Each row is a point. The points of each table are mixes of a few directions, plus a little noise. How many directions does each table use, and how many do they share? Where both have some left over, give the other angles between the two spaces (their principal angles), to ten degrees, smallest first.

First (5 x 3)
[[-67  13  -6]
 [ 22  -4   2]
 [ 90 -17   8]
 [ 45  -9   4]
 [-89  17  -7]]
Second (5 x 3)
[[ 88 -12 -43]
 [ 41   5 -16]
 [-76  39  48]
 [-17 -30  -5]
 [-36  -3  14]]
Directions: first 1, second 2, shared 0; angles 30

First (8 x 6)
[[ 25 -37  19  -7   3 -11]
 [ 31 -44  22  -8   4 -13]
 [-32  45 -23   8  -4  13]
 [ 70 -98  50 -17   9 -29]
 [-86 121 -62  22 -11  36]
 [  5  -7   3  -2   1  -2]
 [ 27 -38  20  -7   4 -11]
 [-41  58 -30  10  -5  17]]
Second (8 x 6)
[[ 14  24 -15   2   7 -34]
 [-19 -68  -7  29  -2  24]
 [-58  58 -12 -90  72  35]
 [  1 -52 -31  44   5 -23]
 [ 13  -1  24   6 -27  11]
 [ 50 107  48 -37 -38 -21]
 [-26 -53  -9  14  10  25]
 [ 25 -15   3  32 -27 -18]]
Directions: first 1, second 3, shared 0; angles 60

First (8 x 8)
[[ -13  -25   -9    0  -28   44   67 -121]
 [ -68   -3   64   44   69  -40  -27   42]
 [  -8  -14   68  -29    9    9  -66   16]
 [   3   32  -41   22   10  -20   35  -11]
 [  20  -17   35  -30    0    9  -69   74]
 [  -5  -46    1    3  -25   18   15   10]
 [  38   28  -48   -1   20   30   31  -21]
 [  34   44  -71   -9  -56  -48   15   11]]
Second (10 x 8)
[[ 26  13 -10 -63  39 -40  -7 -15]
 [ 22 -28 -53  32  63  10   7 -22]
 [ 22  49  16 -72  48 -20  10  25]
 [-13 -12   2  32 -24  45  33 -12]
 [  1  -1 -11  38 -75  70  22 -63]
 [  0  -5   5 -30  12 -47 -23   9]
 [ 12  43  -8  64 -80  46 -56 -10]
 [-43 -54  18  38 -42   0  14   3]
 [ 19  58  28 -84  88 -53  -5  76]
 [-45 -63  12  45 -29 -11   6  10]]
Directions: first 5, second 5, shared 3; angles 80, 80

First (9 x 11)
[[  6 -53  41 -38  -8 -42 -30  18  -3  -7 -35]
 [ 52 -51  71 -25  -9  -2   3  14  13  28 -30]
 [ 49  32   7 -31 -41 -37 -59  42  43  58  -3]
 [  5 -11  10 -29 -17 -42 -42  22   9   6 -17]
 [ 20  21   0  50  22  83  76 -33  -1  14  27]
 [-23  -2 -14  -5   2 -17 -13   0  -9 -18  -2]
 [-49  56 -70  57  28  54  50 -39 -21 -30  44]
 [  6 -10  10 -22 -12 -31 -31  17   7   6 -13]
 [-66  17 -54  43  36  35  45 -41 -38 -57  26]]
Second (11 x 11)
[[ -17   41  -40   23    5   17   10  -10   -1   -3   24]
 [-114  -61  -29   11   51  -13   30  -45  -76 -121  -12]
 [  87  -25   73  -39  -35  -18  -30   40   42   70  -27]
 [  32   46  -12    9  -17   15   -5   10   27   43   20]
 [ -35  -19   -8    3   16   -5    9  -15  -24  -37   -5]
 [ -95  -40  -33   14   42   -7   25  -37  -61  -98   -5]
 [  17   -2   13   -7   -6   -3   -6    7    9   15   -4]
 [  67    5   38  -19  -27   -4  -20   28   39   61   -9]
 [  18   18   -2    2   -8    5   -5    6   13   21    7]
 [ -10   17  -20   10    3    7    6   -6   -2   -4   10]
 [  52   22   17   -7  -23    3  -13   20   33   52    3]]
Directions: first 3, second 2, shared 2

First (8 x 14)
[[-20 -12  11  25  48 -32 -70 -61  -9   2  11   3   4  -1]
 [  4  24  -2  68  13 -14  54  -4 -35  40  38 -28  24 -26]
 [-13 -16   8 -33  12   1 -40 -17  15   2 -15   8  10  -2]
 [ 16   4 -11 -20 -37  17  20  36  12 -36 -15  11 -33  25]
 [-14 -13   8  -6  25 -11 -46 -32   3   5  -3   4   9  -3]
 [  2  -3   2 -48 -24  32  35  36  16  22 -18  -3  26 -17]
 [ 11  -5  -9 -28 -27  11  -9  22  18 -43 -20  18 -36  29]
 [ 14  21  -8  42 -12   0  54  20 -20   6  20 -14  -5  -5]]
Second (8 x 14)
[[  2   0  13  -3   4   8   2 -10  -1  -2  -1  17   8  -1]
 [  7   1  38  -8  12  22   5 -30  -4  -6  -4  49  22  -2]
 [ -3  -1 -16   4  -5  -9  -2  13   2   3   2 -21 -10   1]
 [ -4  -1 -23   5  -7 -14  -3  18   3   4   2 -30 -14   1]
 [ 17   2  93 -21  29  54  12 -73 -11 -15 -10 121  55  -6]
 [ -9  -1 -50  11 -15 -29  -6  39   6   8   5 -64 -29   3]
 [ -9  -1 -49  11 -15 -28  -6  38   6   8   5 -63 -29   3]
 [ -1   0  -7   1  -2  -4  -1   6   1   1   1  -9  -4   0]]
Directions: first 3, second 1, shared 0; angles 70

First (8 x 18)
[[  11    4   31    2   53  -12  -30   34  -20   21   -3   16   16   11
   -41   -4   45  -54]
 [  40   -4  -27  -19   33   33  -18  -21  -46   79  -29   35   26  -47
    32   11  -57  -51]
 [   4    5  -70  -15  -76   60   22  -79    7   19  -21    3  -27  -32
    42   -3  -40   76]
 [ -40   -8  -18   24    1  -54   73    5   20  -11   69   -3  -13   62
    -6   45  -58   86]
 [ -22  -12   63   16   17  -61    3   63   27  -79   24  -39   11   22
     3   -4    9  -37]
 [ -28    2  -36   12  -28  -10   52  -26   18    1   38    2  -24   39
   -10   24  -25   93]
 [  -5  -11   50   -5  -47   -7  -26   27   40 -107  -29  -61    3  -39
    51  -39   16  -50]
 [  40   24    8  -16   47   52  -75   -3  -45   76  -48   48    8  -15
   -74  -30  108  -65]]
Second (9 x 18)
[[  27   30  -43    5   60   30  -34  -29  -12   69   -3   53  -14  -28
   -72  -18   31   31]
 [ -19    9    4   10  -46  -10   29    1   23  -26    4  -14  -10   37
   -12   11   46   41]
 [   1  -24    4  -34   35   27  -51   -6  -39   14   -3    2  -10  -35
     7  -33  -34  -46]
 [ -44  -52    3  -84  101  -73  -10   54  -61   55   34   -4   12  -77
    31    5 -100  -50]
 [  15    2   30   45  -74   -6   43    9   41  -70  -14  -34   26   44
    62   29  -13  -17]
 [  55   44  -49   21   49   94  -76  -67  -13   65  -23   67  -30  -23
   -94  -50   59   24]
 [ -46  -37   28  -40  -35   -9   -4   16  -15  -39    8  -40  -17   14
    25  -14    1  -13]
 [  63   45   -7   81  -35   28   25  -25   50  -20  -26   17   27   29
     7   25   15    9]
 [ -49  -18   29   -4  -55  -81   79   49   26  -50   22  -48   17   38
    48   49   -7   22]]
Directions: first 4, second 4, shared 1; angles 30, 40, 80
